Every row gives one point. Each copy is the shape, with its points in the same order, stretched, turned, moved and blurred by noise. Some copies are also mirrored. Which?

Shape (6 x 2):
[[-1.6 -5.1]
 [-1.3 -3.6]
 [-2.4 -4.1]
 [ 1.7  5.9]
 [ 1.2  3.8]
 [ 4.6  3.3]]
Copy 1 (6 x 2):
[[-2.1 -5.0]
 [-1.4 -3.5]
 [-1.4 -5.2]
 [ 4.4  5.7]
 [ 3.3  3.8]
 [ 0.0  5.6]]
Copy 1 is: mirrored
Copy 2 (6 x 2):
[[ 5.1 -2.6]
 [ 3.9 -2.6]
 [ 4.2 -2.2]
 [-5.3  1.7]
 [-2.9  0.5]
 [-4.7 -1.6]]
Copy 2 is: mirrored
Copy 3 (6 x 2):
[[ 4.8  2.1]
 [ 3.4  1.9]
 [ 4.0  2.8]
 [-4.4 -1.7]
 [-2.6 -1.7]
 [-1.1 -5.0]]
Copy 3 is: mirrored

Shape (7 x 3):
[[  1.5   3.7   0.1]
 [-10.1  -1.1   2.8]
 [  2.4  -1.8   0.1]
 [  0.3  -3.6  -3.1]
 [  3.7   0.3   2.5]
 [ -3.4  -2.4   4.0]
 [ -0.6  -0.9   5.4]]
Copy 1 (7 x 3):
[[-3.2 -2.3 -5.3]
 [-6.2  8.3  2.4]
 [ 0.7 -2.6 -0.3]
 [ 3.9  0.8  0.4]
 [-2.2 -4.6 -1.2]
 [-4.2  1.7  3.2]
 [-5.6 -1.7  1.8]]
Copy 1 is: mirrored
Copy 2 (7 x 3):
[[ 3.9 -1.3 -1.0]
 [-3.1  9.1 -1.0]
 [ 0.3 -1.6  2.5]
 [-2.7 -2.9 -0.1]
 [ 3.0 -0.6  3.7]
 [-1.1  5.6  3.6]
 [ 1.6  4.6  5.0]]
Copy 2 is: only turned
Copy 3 (7 x 3):
[[ -0.8   2.1   1.3]
 [ -5.8  -0.4 -10.1]
 [  2.8  -0.5  -0.9]
 [  2.0  -4.1  -0.9]
 [  2.9   2.5  -0.3]
 [ -0.3   1.1  -6.9]
 [  0.9   3.4  -5.3]]
Copy 3 is: mirrored

Shape (9 x 4):
[[-3.2  2.0 -6.8  1.0]
 [ 2.5  2.5  3.5 -2.1]
 [ 2.4 -0.1 -2.1 -2.7]
 [-3.5 -0.1  3.8  1.7]
 [-6.3  0.8 -2.2  3.0]
 [ 2.0  7.3 -1.0  0.1]
 [ 4.0  1.5  2.1  5.1]
 [ 4.8  0.6  5.4 -0.7]
 [-0.5  3.7  5.2 -2.6]]
Copy 1 (9 x 4):
[[ 2.4  3.5 -7.3 -3.4]
 [ 3.3 -4.5  2.6  1.5]
 [ 1.5 -2.5 -4.0  2.5]
 [-0.8  2.3  3.4 -0.9]
 [-0.4  6.3 -2.2 -4.1]
 [ 8.3 -1.8 -0.9 -3.7]
 [ 6.1  2.9  3.6  3.0]
 [ 3.5 -3.4  4.9  4.6]
 [ 1.6 -4.7  3.6 -1.5]]
Copy 1 is: only turned
Copy 2 (9 x 4):
[[-4.3 -2.8 -3.8  3.7]
 [ 0.2  0.6 -2.7 -4.7]
 [ 2.0 -3.5 -2.7 -2.3]
 [-4.4  3.5  1.1  0.9]
 [-7.0  1.3 -0.6  5.2]
 [-2.6  0.4 -7.3 -2.0]
 [ 1.3  4.3 -4.9  0.6]
 [ 3.0  2.2 -2.5 -5.3]
 [-3.2  1.8 -1.6 -4.9]]
Copy 2 is: only turned
Copy 3 (9 x 4):
[[ 4.1  7.2 -2.2  3.0]
 [-2.4 -0.6  4.0 -3.6]
 [-2.0  3.1 -2.4 -4.0]
 [-1.3 -2.7  2.3  4.8]
 [ 2.9  2.6 -0.2  7.8]
 [ 3.5  3.6  6.2 -3.6]
 [ 4.6 -3.8  1.6 -3.2]
 [-2.4 -3.9  2.9 -5.2]
 [-4.1 -1.4  6.7 -0.1]]
Copy 3 is: only turned
Copy 4 (9 x 4):
[[-4.7 -4.6 -3.2  2.1]
 [ 2.8  3.9 -2.8 -3.8]
 [-0.6  0.2  0.1 -5.1]
 [ 2.9 -0.9  1.1  2.9]
 [-1.3 -5.3 -0.8  5.3]
 [-2.1  3.9 -6.3 -0.6]
 [-0.9  4.0  2.6  0.6]
 [ 4.5  5.7  1.4 -4.7]
 [ 5.0  2.7 -3.6 -1.6]]
Copy 4 is: mirrored

Shape (11 x 6):
[[ 0.5  6.7 -3.4 -2.4  3.5 -3.3]
 [ 0.6 -1.9 -2.4 -1.5  2.0 -5.5]
 [ 0.4  1.7  4.6  1.3 -0.2  0.3]
 [ 1.6 -2.1 -3.6  2.2  3.1 -3.9]
 [-0.3  6.3 -1.8 -3.6 -3.1 -0.5]
 [ 4.7 -2.3 -2.1  4.7  3.3  3.3]
 [-1.8  5.5  0.4  0.0 -9.0 -0.9]
 [-0.2 -1.2 -1.8 -0.2 -2.3  0.9]
 [ 0.4  1.7 -1.7 -3.1  3.2  0.6]
 [-1.1 -8.2  0.1 -1.5  1.0  2.0]
 [-4.0  5.1 -3.8  5.4  6.0  3.2]]
Copy 1 (11 x 6):
[[ -3.4   1.8   0.3  -5.7  -4.0   4.6]
 [ -3.5   2.5  -2.9  -1.9   0.5  -2.8]
 [ -0.1   0.2   4.2   1.0  -2.9   0.2]
 [ -1.2  -0.9  -3.7  -2.1   1.1  -0.7]
 [ -6.2   2.7   3.7  -0.1  -4.1   4.7]
 [  6.1  -4.0  -1.8   0.2   1.2   4.5]
 [-10.9   0.6   5.0   4.8  -4.2   1.4]
 [ -2.5   1.3   1.1   2.1   1.0   1.3]
 [  1.1   3.0   1.4  -3.1  -0.3   3.8]
 [  2.8   4.5   0.7   2.2   5.1  -2.5]
 [ -0.5  -5.0   3.5  -8.5   1.6   9.0]]
Copy 1 is: mirrored
Copy 2 (11 x 6):
[[-2.6 -0.7  6.0  3.6  4.0 -4.5]
 [-1.2 -3.3  3.1 -0.5 -2.8 -0.4]
 [ 0.5  5.0  0.8  1.5  2.3  0.2]
 [-1.5 -4.4 -0.3  2.1 -1.6  0.8]
 [-2.4  0.3  2.5 -4.0  6.3 -4.5]
 [-5.0 -2.1 -3.2  3.6  2.8  6.4]
 [ 0.5  0.8 -3.3 -8.0  7.1 -6.7]
 [-4.1 -1.7 -2.1 -4.6  1.3  0.4]
 [-5.0  0.0  4.5  1.1  0.9  0.3]
 [-5.4 -1.3 -1.4 -4.5 -6.5  5.7]
 [-7.8  1.0 -1.8  7.4  2.9 -5.4]]
Copy 2 is: only turned
Copy 3 (11 x 6):
[[-2.7  4.2 -4.9  2.6 -0.1  2.0]
 [ 0.5  2.5 -4.0 -3.5  1.2 -2.1]
 [ 1.7 -2.1 -0.8  2.0 -1.0  3.2]
 [-1.9  0.8 -3.3 -4.6  3.6  0.1]
 [-1.4  3.8 -1.0  1.9 -5.3  3.1]
 [-5.7 -5.5 -1.1 -2.6  2.1 -0.7]
 [ 1.1  2.3  2.8 -1.5 -7.3  6.9]
 [-1.9  0.8  1.7 -2.5 -2.0  0.3]
 [-2.9  1.5 -2.1  2.5 -0.3 -1.3]
 [ 1.5 -0.6  3.7 -3.3  1.5 -6.3]
 [-8.0  2.5  1.1  3.0  6.5  4.8]]
Copy 3 is: mirrored
Copy 4 (11 x 6):
[[-2.7 -6.5 -1.8 -5.5 -3.8 -6.5]
 [-4.5 -2.4 -6.6 -1.8  1.7 -2.5]
 [-1.6  0.0  2.7  2.9  2.0 -0.5]
 [-3.7 -2.9 -5.1 -3.4  2.9  2.3]
 [-4.2 -2.8 -1.1  0.1 -7.6 -3.0]
 [ 4.6 -1.2  0.6  0.1  4.4  7.5]
 [-9.2  0.3  0.2  3.8 -7.6  1.4]
 [-2.6  1.0 -2.0  1.3 -2.5  5.5]
 [ 1.9 -2.0 -2.1 -2.1 -1.2 -1.9]
 [ 1.5  5.8 -4.4  2.6  4.3  4.8]
 [ 0.5 -0.9  5.5 -8.7  0.0  1.9]]
Copy 4 is: mirrored
